Each row is a point. The points of each table are mixes of a few directions, plus a little noise. Count the directions of each table, and those that both share. Where both have some left over, give the other angles between the two spaces (their principal angles), to ten degrees, smallest first.

First:
[[ 42  26]
 [ -4  -2]
 [  2   0]
 [  4   3]
 [ 16  10]
 [-60 -37]]
Second:
[[  1 -35]
 [  1 -38]
 [ -1  21]
 [ -2  57]
 [  0  -5]]
Directions: first 1, second 1, shared 0; angles 60

First:
[[-10   6 -52]
 [  7 -11  -9]
 [-10  11  -2]
 [ 42 -45   5]
 [ -7  12  36]
 [ 23 -23  24]
 [-44  47  -3]]
Second (5 x 3):
[[-50 -15 -21]
 [-22  11 -25]
 [ 24  -5  22]
 [ 59  11  31]
 [-11  -1  -6]]
Directions: first 2, second 2, shared 1; angles 90

First:
[[ 38   3  12 -10]
 [ 33   2  16  22]
 [-20 -17  -5   0]
 [-38   8 -17  -5]
 [-13   6  -7  -6]]
Second (8 x 4):
[[  9   5  -6 -48]
 [  4   2  -2 -19]
 [ -8  -5   5  42]
 [  4   2  -3 -21]
 [-11  -7   8  60]
 [ -2  -1   1   9]
 [  6   3  -4 -32]
 [ -1  -1   1   7]]
Directions: first 3, second 1, shared 1

First (7 x 6):
[[ 18  24 -60 -22 -17   1]
 [ -3  -4  11   1   7  -2]
 [  2   0   3  -6   8  -6]
 [-13 -10   7  10   0  18]
 [ -5  -5   7  -5  14   3]
 [ -1  -3  12   6   0  -3]
 [  3  -1  20  17 -13 -11]]
Second:
[[  2   2  -3   1   0   1]
 [-17 -23  23  -7   0  -8]
 [-22 -27  29  -9   0 -10]
 [ 15  20 -21   6   0   7]
 [ 17  22 -22   7   0   8]
 [ 15  19 -20   6   1   7]
 [-11 -14  14  -4   0  -5]]
Directions: first 3, second 1, shared 0; angles 40

First, 7 rows:
[[ -1   1  -2   1  -1   1   1  -1]
 [  0   0   0   0   0   0   0   0]
 [  8  -9  21 -13   7  -7 -17  12]
 [ -7   9 -20  12  -7   6  16 -12]
 [ 18 -23  51 -31  18 -17 -41  31]
 [-20  25 -57  35 -20  19  46 -34]
 [  2  -3   7  -5   3  -3  -6   4]]
Second (7 x 8):
[[ 26 -29   8  -8  60  17 -46  17]
 [ -8   8  -3   2 -19  -5  13  -6]
 [-12  13  -5   4 -29  -8  22  -9]
 [ 22 -26   7  -7  53  15 -40  16]
 [ -6   8  -1   2 -16  -4  12  -5]
 [-11  13  -4   3 -26  -7  20  -7]
 [-10  13  -3   3 -25  -7  19  -7]]
Directions: first 1, second 1, shared 0; angles 50

First (10 x 9):
[[  0  -2   5   3   3   5   0  -2  -3]
 [ -2 -24 -60 -32 -53  16  50   5  58]
 [  0  -3  -7  -4  -6   4   7   0   8]
 [  9  34  40  17  47 -47 -55   9 -49]
 [ -1  -6 -12  -6 -12   4  11   1  12]
 [ -5   3  49  29  33  21 -23 -16 -39]
 [  3   3  -6  -5  -2 -12  -2   4   2]
 [  2  11  33  17  28  -5 -27  -5 -31]
 [  1  -2  -9  -6  -7  -3   6   3   9]
 [ -3 -16 -31 -15 -30  16  31   0  33]]
Second:
[[ -1  11   0  13  10   0  -4   8  12]
 [ 48  37   7  59  34 -12  28  37  11]
 [ 54  13  14   8  18 -16  27  22 -31]
 [ -6   3   0   0   5   1  -9   3   5]
 [-47 -26  -6 -52 -19  11 -37 -26  -4]
 [-24 -12  -6 -12 -14   6 -11 -15   6]
 [-24 -25 -10 -13 -34   8   6 -28   0]]
Directions: first 2, second 3, shared 0; angles 40, 90

First (11 x 11):
[[-36 -45  17   8  53  48  -6  17  42 -16  -6]
 [ -7   9 -11  24  -3  -1   4   9 -13   2  -4]
 [ 42   3   2 -26 -11 -27   3 -14 -25  22   2]
 [-25  28 -16  24 -28  -5   6  18 -40 -50 -22]
 [ 34 -16   5 -10  11 -11   4  -1 -24  25  -5]
 [ 25   0   8 -36 -14 -16   3  -3 -36 -28 -19]
 [ 15  19  -7  -1 -20 -19   1  -8 -12  11   6]
 [ -6  14 -14  30  -4  -2   2   0   7  27  11]
 [ -4  30 -12  12 -26 -14   0  -8   4   8  13]
 [-15 -53  18   4  59  40  -5   9  42  14   3]
 [-21  12  11 -30 -13   6 -12 -22  54 -17  21]]
Second:
[[  9  -4  -4   0  10 -12  -2 -10  17  30  10]
 [-19   9   6  -2 -17  19   2  17 -31 -59 -21]
 [-11  -2 -25 -13  18 -60  -5 -19  40   3 -11]
 [ 28  -4  25  16  -7  53   3   7 -21  47  32]
 [ 22  -2  24  14 -10  53   3  10 -25  30  25]
 [-23   2 -27 -17  11 -60  -4 -12  29 -32 -28]
 [  7  -4  -8  -1  12 -20  -2 -11  22  28   8]
 [  6   1  14   7 -10  32   2   9 -21   2   8]
 [-20   7  -4  -6  -7  -6   1   7 -12 -48 -21]]
Directions: first 4, second 2, shared 1; angles 70

First, 9 rows:
[[-25   7 -26   4 -28  60 -26  10  -3 -17  15   0]
 [-18 -15 -18 -23  -6  -6  -5  14  13 -11  11 -14]
 [  5   3   5   3   4  -4   2  -2  -2   4  -3   1]
 [ 10  -8  12   2  14 -31  19  -9   2   5  -7   4]
 [ 27  22  23   3  15 -13  -7  -1  -9  22 -12  -4]
 [-13  -9 -14 -22  -5  -2 -10  15  10  -6   9 -15]
 [ -7  -2  -3  35 -12  32  15 -20 -11 -14  -1  28]
 [-10 -13  -9  -8  -3  -6   5   2   7  -8   4  -2]
 [ 31  16  29   8  22 -30   7  -9  -9  24 -17   1]]
Second, 11 rows:
[[ 11  12  10   3   5   0  -6   0  -6  10  -5  -1]
 [  5   5   4   2   2   0  -3   0  -3   4  -2   0]
 [-16 -18 -14  -5  -7   0   8   1   8 -14   7   1]
 [-15 -16 -12  -4  -6   0   7   1   7 -12   6   1]
 [ -7  -7  -6  -2  -3   0   3   0   3  -6   3   1]
 [-33 -36 -28 -10 -14  -1  16   1  16 -28  14   2]
 [-26 -28 -22  -8 -11  -1  13   1  13 -22  11   2]
 [ 36  39  30  11  15   1 -18  -1 -18  31 -16  -3]
 [-12 -13 -10  -4  -5   0   6   0   6 -10   5   1]
 [ 54  59  46  17  22   1 -27  -2 -27  47 -24  -4]
 [  2   2   1   0   1   0  -1   0  -1   1  -1   0]]
Directions: first 3, second 1, shared 1

First (10 x 12):
[[ 12   7 -25   4  26  -4  -3   9   0   1   3  -1]
 [ -6  -4  12  -2 -13   2   2  -4   0   0  -1   1]
 [-12  -7  23  -4 -25   5   3  -8   0  -1  -2   1]
 [-12  -7  24  -4 -25   5   2  -9   0   0  -2   1]
 [-26 -15  53  -8 -56  10   6 -19   0  -2  -5   3]
 [ 15   8 -30   5  33  -6  -4  11   0   1   3  -2]
 [  0   1   1   0  -1   0   0   0   0   0   0   0]
 [  4   3 -10   2  10  -2  -1   3   0   0   1   0]
 [  4   3  -8   1   9  -2  -1   3   0   1   1   0]
 [ 19  11 -40   7  43  -8  -5  14   0   1   4  -3]]
Second, 8 rows:
[[ 27   6 -60  11  26  20 -20  15  15 -16 -17  11]
 [ -6  -1  14  -3  -6  -5   5  -4  -3   3   4  -2]
 [  5   1 -10   2   4   3  -3   3   3  -3  -3   1]
 [  6   2 -12   2   5   4  -4   3   3  -3  -3   2]
 [  0   0   2  -1  -1   0   0  -1   0   0   0   0]
 [  7   2 -16   3   7   5  -5   4   4  -4  -5   3]
 [-23  -5  52 -10 -23 -18  18 -13 -13  14  15 -10]
 [-13  -3  29  -5 -13 -10  10  -7  -8   8   8  -6]]
Directions: first 1, second 1, shared 0; angles 40

First:
[[ -9 -26 -11  27 -32 -10  16 -11 -15  10  12  18 -24   3]
 [ -9 -15   0  -8  -7 -10  52  12 -20   4  23  11 -10 -18]
 [-17  33 -11 -41  33 -29 -21  -5   3  22  -8 -33   4  24]
 [-30   6 -18 -50  60   0 -48 -21   0  31  14 -18  26   7]
 [ 17   1  12  22 -16  17 -13   3  12 -14 -11   6   2  -4]
 [  4  -1 -11   4  -9  12  25  -8  18 -10   3   4  -6  14]
 [ 46  11  34  34   5   6 -20  20  -2 -58 -46  -8  37   1]
 [ -1 -10   9  15 -35  14  10   9   5  14  15  20 -28 -27]]
Second:
[[ 19  42  32 -25  -8   4  11  25 -14  -7   5  47   0  20]
 [ 17 -18  -2  33 -48  17 -20 -11   3 -12  14  -4 -11 -14]
 [-18 -31 -14  15  12 -20 -14 -12 -18  11  -4 -19   4 -11]
 [-21 -16 -14 -14  59  17 -24 -15  17  10  -9 -10  30  -7]
 [ 23  15  28  16 -38  18  21  26   9 -12  -2  31 -20 -12]
 [ 29  46  16 -26 -16  36  15  12  33 -18   9  24  -2  18]
 [-37   3 -18 -12  46 -11   3  -9  28  35 -28  -8  -9  13]
 [  3 -17 -12  17 -31 -23 -13 -15 -28  -4  15 -20  -7   3]
 [-15 -23 -16  -5  24 -39  22  -1 -29  -4  -1 -40  13 -10]]
Directions: first 6, second 6, shared 4; angles 70, 80

First:
[[-22 -17   5 -20   0 -17   5  12  17  -1 -14  30  -7   3  26 -42 -22 -54]
 [-23   4   1  31  15 -37  -8 -19  31  -2  30  -7 -20 -60  -8  -4  -1  15]
 [ 17  -5  17   9 -10   4  -6 -28 -27  35  -1   6  16  12 -12   8   8  12]
 [-20 -16 -40  16   0  15   0 -10 -20  -7  19   2  10   6  37   8   8  -5]
 [ -5  13  25 -29  21 -15   1  47  47 -29 -25  -2 -18 -17 -29 -14 -19  -6]
 [ 19   3 -15 -14 -11  37   6  13 -29  -8 -13  -8  15  43   7  19  10   7]
 [-27  -8   2  26  18 -30 -11 -18  19   6  22   4  -7 -47  -4  -6  -3   6]
 [ 42  27  32  -3 -29  -8   6 -17   1  19  -7 -13 -11   5 -26   0   5  15]
 [-56 -33 -51   3  52  26 -12  40  -4 -42   6   6  21  -4  23  22  -1   2]
 [ 55  13  41 -22 -37  16   7 -17 -31  40 -30   5  12  49 -20  -2   5  -1]
 [ 19  20 -18   5 -21  11  11  -3  -3 -15  11 -23 -11   8  10  11  11  12]]
Second (8 x 18):
[[ -5   6   7   1  -2   2   7  -6  -5  -7  -3   4   2  -3   3  -7  -5   6]
 [-15  17  17   7  -4   6  21 -21 -17 -22 -11  13   6  -7   8 -22 -16  15]
 [ 37 -43 -42 -20  13 -16 -53  50  40  54  28 -30 -17  19 -19  57  41 -40]
 [-12  13  14   7  -3   5  16 -17 -13 -16  -9  10   5  -7   7 -18 -12  12]
 [-22  26  26  13  -6   9  31 -31 -25 -32 -16  18  11 -12  11 -33 -25  24]
 [-19  22  20   9  -6   8  26 -24 -20 -25 -13  15   9 -10   9 -27 -20  18]
 [  2  -2  -2  -1   0  -1  -3   2   2   3   1  -1  -2   1  -1   1   2  -2]
 [ 32 -38 -36 -18  11 -13 -45  44  34  47  25 -26 -16  16 -16  49  35 -34]]
Directions: first 5, second 1, shared 0; angles 80

First (10 x 20):
[[  4   1  10  13   3  13   1 -10 -29 -18   7 -22 -25  -2   3  10  27 -18
   -5  -3]
 [  0   1  -6  -3   6  -6   8   6  17   8   1   9   0   1   6  -5  -4  12
  -12   0]
 [  8   0  23 -10   5  -7 -24 -23 -60 -29  17 -39 -19  -1 -22  16  23 -21
  -15   0]
 [ -2  -4   0   7   9   6  17  -2   0  -1  -7   1 -20   1   3   1   7 -11
    2   7]
 [  6   8   0  -7  -6 -11 -10   7  19   3  -3  28  26  -7  10  -9 -33  24
    1  -8]
 [ -6  -8  -3 -10   5  -6   1  -4  -6   6   2 -15  -5   8 -18   2  10  -9
   -3   9]
 [-13  -4 -19  -8 -18  -2  -9  16  33  28  -7   9  40   7  -7  -9 -16  14
   19   0]
 [  1   9 -12  12  -6   7   4  16  29  11  10   8  11  -2  25  -6   4  23
  -14 -14]
 [  3  -2  19  13  -2  15  -2 -16 -39 -25  -9  -8 -19  -6  -3  10   7 -31
   24   3]
 [ -3  -2 -11  -7   4  -9  13  10  35  17 -12  29  12   1   5 -11 -25  16
    3   6]]
Second:
[[ 18 -14  10 -17  14 -21  18  -6  -8  16 -10   0 -22  10 -17  -5   3  -2
  -18  11]
 [-38  10 -20   5   1  13 -14   3  16 -19   7   3  19  -6   2   8 -14  -6
   22   5]
 [-23  16 -15  36 -13  38  -4  10  13 -17   9  -2   9 -10  30   8  12  -7
   23 -13]
 [ 20   6  12  10 -18   6 -11   4  -9   2   4  -2   9  -4  14  -2   6  12
   -4 -18]
 [-22  -3 -15  17  14  18  25   1  13  -4  -4  -1 -24   2   7   5  14 -19
   11  13]
 [ 21 -15  11 -11  14 -15  26  -6  -8  17 -12  -2 -29  10 -12  -6  11  -4
  -19  11]
 [ 23  12  14  18 -28  13 -22   7 -12  -1   9  -3  21  -8  23  -2   6  18
   -1 -30]
 [ -5  -5  -2 -18  10 -15   0  -4   1   2  -2   3   0   4 -17  -1 -12  -1
   -3  12]
 [  7  -6   7 -39   6 -37 -17  -8  -8   5  -1   5  17   5 -31  -5 -28  12
  -12   9]]
Directions: first 5, second 3, shared 2; angles 60

First (11 x 24):
[[-25  -4  -6  -5  19 -30 -19   5   0   4  -8  -5 -22   9  -6  13 -14 -20
   25  14  -7   6  -3  10]
 [-15 -13 -12 -12  21 -18 -24 -18  -3 -16  10 -25 -16   2 -18  21 -18 -20
    5   4   9  -5 -31  20]
 [ 15   0  27 -12  -6  18   6   5  -6 -18  28   7   3   8 -10 -21   1 -22
   21 -29 -17   6  -5 -20]
 [ 13  10  18 -30 -16  32  15 -13 -17  10  11  22   4  39   6  -3  14  17
  -11 -23 -12 -12  -1 -31]
 [ 21  16  13  -5  -8  24  -2 -10  -5   0  23  11  20  18   2   0  20 -10
   -2  -9  -6   2 -13  -5]
 [-15 -11 -12  36   4 -34  13  26   7   9 -35 -12 -20 -42   7 -19 -13  16
    9  15  11   6  42   9]
 [ 17  22  18 -27 -15  39 -10   7  18   1  20  46  45  39   5  12  17 -21
    2   2 -36  14 -30 -19]
 [-16 -27 -23  14   0 -16   9  13  19 -11 -27 -17  -5 -43  -5   1 -27  23
  -21  11  15  -5   8  11]
 [  6   3 -16  60   0 -25  16   6  -5  12 -25 -31 -11 -54  13 -23  12  27
  -13  13  38   0  46  26]
 [-16 -14 -12   0  20 -26 -16 -14  -7 -12   3 -32 -25 -10 -14  11 -17 -11
    6   2  16  -6 -13  20]
 [ 15  21   8 -17 -19  34   9  -7  -3  22   0  34  25  35  17   8  24  22
  -22   0 -13  -5  -1 -18]]
Second:
[[ 13  -2  -7  16   0 -23  28   5  -7 -28 -12 -10  -3 -35   4 -52  -7 -25
   17 -21  17   2  18  14]
 [ 13  -1  20 -31  -2  37   1  16 -19  16   2  18 -32   1 -11  -3 -11  -6
  -14  -5  -4   2  24 -33]
 [-10   1  -8   8   0 -11  -8 -10  12   2   3  -5  16  11   3  18   7  12
    0   8  -5  -4 -18  11]
 [ 10   4  24 -30   2  45 -16  16 -16  31  10  20 -32  14 -11  18  -2  -3
  -15   9  -9   5  19 -33]
 [  8  29  -9  55  17 -30 -27   0   4   9   8 -17  15 -18  10   1  30 -35
   27  30  16  24   4  46]
 [-18  -5 -15   9  -2 -19  -4 -17  20  -8  -1  -8  27  15   6  21   5  24
   -1   5  -7  -9 -29  14]
 [-27 -18 -18  -7 -10 -16   9 -23  22 -15  -4  -6  32  23   5  24  -5  44
  -10  -7 -13 -22 -40   3]
 [  7  13  16 -11   6  30 -26  10  -9  33  13  13 -18  15  -6  27   8  -6
   -8  21  -7  10  10 -15]
 [  7 -20  -5  -8 -10 -14  47   3  -8 -39 -19  -4  -6 -29   0 -57 -23  -5
    4 -40  11 -12  13  -7]]
Directions: first 6, second 3, shared 1; angles 30, 60

First:
[[ -9   6   7   0   2 -10   1 -13   5 -10  -4  -9  -3  -4   9  -6  -4  -2
   -2  -9  -1   0  15 -10  17 -13 -27   2   0 -15   0   0]
 [ -8  11 -15 -24 -12   1   8  -3  -7  -6 -31 -25  27  -6   1 -15   1   3
    6  18   6   2 -11  -4  -8  -1  11   0   7   4  20  21]
 [ -5  -5  -2   5 -18 -13   5 -15  -1 -31 -22   6  -1 -13  10  -7 -21   3
  -19 -25  18   8  -6 -11  -3   1   7   5  -1  -1 -13 -10]
 [ -5   1   2   6  -6 -11   1 -12   3 -15 -13  -5   1 -13   8 -11  -5   2
   -7 -15   9   2   7  -6  11  -7 -17   6  -3 -12  -3  -8]
 [ 12  -5 -11   0  -4  11   0  14  -2  15   2   1   9  -3  -7  -1  14   5
    6  12   3   0 -14  14 -15  16  21   5   0  14   4  -2]
 [ 14 -27   9  22 -11  -8   6   3  14 -14  27  24 -32 -17  19  15  -2  11
  -21 -37   7  12   2   7  -8  25   9  27  -5  11 -38 -37]
 [  6   6 -16  -1  -2   8  -2   8  -2  21 -17 -22  28 -15  -7 -23  28   6
   15  21   7  -7  -5  15   1   4  -7   9  -2  -4  23   2]
 [  2   7   4   9  18  10 -15   6  -8  21  10  13   1  21 -22   4   2 -11
   11  15  -9 -13   1   4   5 -12  -4 -24  -4  -6  10   7]
 [ -5   6  21 -16  32  12  -5  11  -2  19  49  18 -31  51 -12  44 -13 -17
   11  21 -40  -3  11 -10  -1 -12   7 -32   8  10  -2  27]]
Second:
[[ 19  10   6 -13  -1   6   8   2   3  -1   2 -18   8  -7   5  -2  23  -2
    8  13 -13   0   6  -2   0  -1 -17   7   4   8  -3   8]
 [ 31  27  19  -1  -6  13 -10   0   5   5  -6 -15  34   2  -3 -13  35  -7
   11  16 -27  -3  13   1  -2 -29 -19 -17  -5  -4  -4  20]
 [-39 -21   5  13  19 -29   1   0  14 -24   9  15 -33   4   7  14 -60  -2
  -17 -22  12  12   7  -8  11  11 -12  -2  -4 -14  -3 -15]
 [ -1   2  19  12   3 -16 -14   9  15  -8  11  11   1   3   1  -5  -5  -3
   -3  -6  -9  -1  19   5  -3  -8 -16  -4  -4 -10 -15   0]
 [-17   1 -14 -16  10   6  15 -14 -10  -4 -14 -18  -6   3   0   7 -19  -3
    2   7   6   5 -11 -17  17   1  -4  -5   3   0  24   7]
 [ -7  -1 -19 -25   4   6  18  -6 -11   3  -7 -18  -8  -4   2   3   1   2
    6  12   9  -2 -10 -10   8  13  -1  13  10  10  17   3]
 [  8  -4 -18  -1  -9  25  11 -12 -15  10 -12  -4   2  -2  -2   7   4   4
   -2  -2   9   5 -26  -2   1   7  28  -2  -2  11  13  -5]
 [-33  -5 -21  -1   6   2   0 -13 -17   4 -18   4  -7  12 -10   3 -31  -1
   -2  -2  20  -3 -18  -8  11  -2  20 -13   1  -9  27   2]
 [  1   1  -4  19 -22  -2 -35  16 -13  28   1  37  18   8 -20 -23  28   6
    7  -1  12 -28   0  29 -26  -8  42   2   2  -5  -9  -1]
 [  1  10  23   7   6 -13 -12   6  15 -10   6   1   7   4   1  -6  -2  -7
    0   1 -16  -1  21   0   1 -16 -26 -10  -4 -12 -11   8]
 [ 35 -21   5   7 -11   3  16  13  15  -6  27   6 -18 -24  18  14  23  12
  -10 -15  -3  14  -2  12 -17  34   7  34  -1  26 -35 -28]]
Directions: first 5, second 5, shared 1; angles 30, 30, 60, 90
